Each row of a before or after table is a point. The points were changed in one or more steps. Then noise was added and the rows were shuffled. The steps act on columns, c1 being the first. What was done? A step turns or swaps two columns, mirrors them in a line or flattens them onto one, adds a multiple of one to another, or multiplies or shifts one. Angles are multiples of 10 degrees, from the lower column toward the higher: turns from -170 to 170, lines from 10 to 170 but not 90. Use the fewest steps. Two steps may share a column if one is a turn and the other turns, adds or multiplies; they go together, in the order done. Otherwise the lowest column goes first.
In the rows, zero is written as 128.

Before, 11 rows:
[[128 111 134]
 [169 139 103]
 [137  53 144]
 [113 185 119]
 [136 102 178]
 [146 103  92]
 [117 104  88]
 [151  22 100]
 [117 159 152]
 [128 163 147]
 [112 177 130]]
After:
[[241 135  72]
 [153 147  50]
 [ 64 118 111]
 [ 93 123 176]
 [ 76 122 128]
 [145 125 141]
 [158 121 229]
 [129 168  74]
 [ 90 137 166]
 [149 117  47]
 [202 124 165]]
Steps: turn c1 and c2 by 80 degrees; multiply c3 by 2

Before:
[[101  88 119 140 108  41 132 154]
 [199 193 131 111  94 164 181  78]
 [107  78 204 194 113  52 162 164]
 [107 165  85 152 164 100 102  57]
 [112 106 147 152  74 140 150 119]
 [143 162 188 116  78 114 141 133]
 [149  70 147 142 140  73  97  96]
 [126 107 134 152 157 101  69 136]
 [142 134  70 137 200 126 106 110]
 [154 189 149  54 134 192 180  58]]
After (10 x 8):
[[104 210 203 195 102 170 133  99]
 [143 121  72 134 202 132  80 122]
 [105 201 121 140 102 184 103 110]
 [140 103 185 117  79 156 110 138]
 [201  58 130 112 113 131 144 188]
 [130 160 134 152 148 147  40 110]
 [109 107  89 149 188 169  69 186]
 [155  45 152  51 157  99 152 194]
 [151 204 153 144 155 147  66 151]
 [108 141 146 152  81 102 119 158]]
Steps: turn c2 and c6 by 150 degrees; mirror c5 and c8 in the line at 170 degrees; shift c7 by -30

Before, 14 rows:
[[143  98  74 156 100 118 112  96 121 183  94 100 164 169]
 [114 115  83 136 133 123  87 132 148 187 137  93 150 142]
 [125 114  40 142 105 101 119 119 127 143 116  85 180 117]
 [136 126  52 159 136  98  90  99 149 151  86 136 148 126]
 [150 136 151  97 128 139 125  65 124  93  86  99 150  77]
 [138 100 144 161  89 124 112 147 112 132 165 149 158 131]
 [173  86 145 133 114 112 151 178 101 154 145 131 118 117]
 [108  85 156 163 118 151 158 174 100 147 123 142 141 109]
 [176  93 137 131 122 190 159 172 102 143 158 157 157 115]
 [150 131 134 148 162 140 151  60 113  79 126  89 126 101]
 [165  79 161 175 123 160 105 180  75 134 137 120 143  92]
 [121 108  64 144 115 113  85 145 144 124  90  96 149 179]
 [146 135 169 141 128 152 139 174  40 133 145 147 136 113]
 [166 174 143 155 114 151 150  95 138 106 103  88 134  88]]
After, 14 rows:
[[158 145  75 158  98 119 109  92 106 181  94 101 151 134]
 [123 117 143 164  89 126 112 162  98 136 160 148 144 187]
 [141  96 145 130 116 110 153 235 110 156 146 127 105 162]
 [115 134  79 136 132 125  88 123 134 188 137  89 156  92]
 [139  73 163 171 123 161 106 228  81 132 139 122 113 140]
 [ 87  91 156 164 120 152 159 178  93 144 127 142 128 177]
 [124 122 173 142 126 153 138 208  48 135 144 149  91 145]
 [180 114 142 156 113 153 153 112 135 107 109  92 139   9]
 [179 106 133 149 160 145 151  55 119  75 128  89 121  54]
 [112 161  61 143 117 111  80 150 130 124  91  96 155 125]
 [150  97 132 130 124 190 160 229  90 141 157 162 142 197]
 [154 127  52 156 135  96  93  94 138 147  86 134 156 141]
 [185  90 150  97 126 143 123  54 112  92  86  97 147  50]
 [126 111  40 141 107 101 118 114  99 140 115  86 171  71]]
Steps: turn c1 and c8 by 30 degrees; multiply c8 by 1.6; turn c2 and c14 by -60 degrees; add 1.5 times c12 to c14; turn c9 and c13 by 30 degrees
